Rows are points. Each copy is the shape, with its points in the same order, turned, moved and blurred by noise. Some copies are also mirrored. Which?

Shape:
[[.14,.19,-.01],
[.27,.22,-.08],
[-.79,-.53,-.34],
[-.09,.19,.31],
[-.14,-.17,.31],
[.07,-.12,.19],
[.21,.02,.30]]
Copy 1:
[[.08,.29,.11],
[.25,.34,.10],
[-.68,-.16,-.69],
[-.18,.25,.33],
[-.31,-.08,.30],
[-.07,-.08,.27],
[.00,.10,.42]]
Copy 1 is: only turned
Copy 2:
[[.19,.19,.04],
[.35,.20,-.01],
[-.34,-.82,.43],
[-.17,.29,.09],
[-.28,.01,-.05],
[-.08,.04,-.15],
[-.05,.26,-.20]]
Copy 2 is: mirrored
Copy 3:
[[.19,.17,.05],
[.32,.22,-.01],
[-.63,-.58,-.43],
[-.09,.15,.32],
[-.13,-.20,.30],
[.10,-.13,.21],
[.21,.02,.36]]
Copy 3 is: only turned
Copy 4:
[[-.17,-.03,.00],
[-.11,-.20,-.02],
[-.03,.94,-.67],
[-.25,.23,.30],
[.04,.48,.19],
[.11,.19,.08],
[.00,.05,.28]]
Copy 4 is: mirrored

Shape:
[[-.61,.65,.01,-.16],
[-.39,.52,-.51,.08],
[-.05,.15,.11,.06],
[.21,-.18,-.44,.22],
[-.06,-.01,-.57,-.52],
[-.39,-.06,.04,.30],
[.15,-.18,.17,.33],
[.34,-.25,.44,.34]]
Copy 1:
[[-.82,.34,-.03,.10],
[-.38,.33,-.48,.10],
[-.10,.01,.19,.21],
[.39,-.18,-.25,.14],
[-.09,-.13,-.29,-.54],
[-.28,-.24,-.03,.50],
[.23,-.23,.26,.43],
[.34,-.25,.56,.50]]
Copy 1 is: only turned
Copy 2:
[[-.80,.50,-.48,.11],
[-.94,.01,-.24,-.14],
[-.19,.02,-.21,.11],
[-.26,-.55,-.03,-.24],
[-.35,-.24,-.65,-.63],
[-.43,-.24,-.40,.40],
[-.01,-.36,-.02,.19],
[.38,-.20,.02,.37]]
Copy 2 is: mirrored
Copy 3:
[[.30,.86,.06,.34],
[.73,.47,-.17,.44],
[-.01,.18,-.22,.27],
[.49,-.35,-.34,.24],
[.78,.03,.12,-.28],
[.13,.06,.13,.57],
[-.10,-.20,-.25,.41],
[-.35,-.32,-.40,.27]]
Copy 3 is: mirrored
Copy 4:
[[-.69,.11,-.11,.63],
[-.42,.03,-.65,.70],
[.02,-.11,-.08,.35],
[.38,-.26,-.66,.23],
[-.39,-.55,-.69,.01],
[.05,.34,-.25,.23],
[.46,-.04,-.12,.21],
[.64,-.11,.16,.18]]
Copy 4 is: mirrored
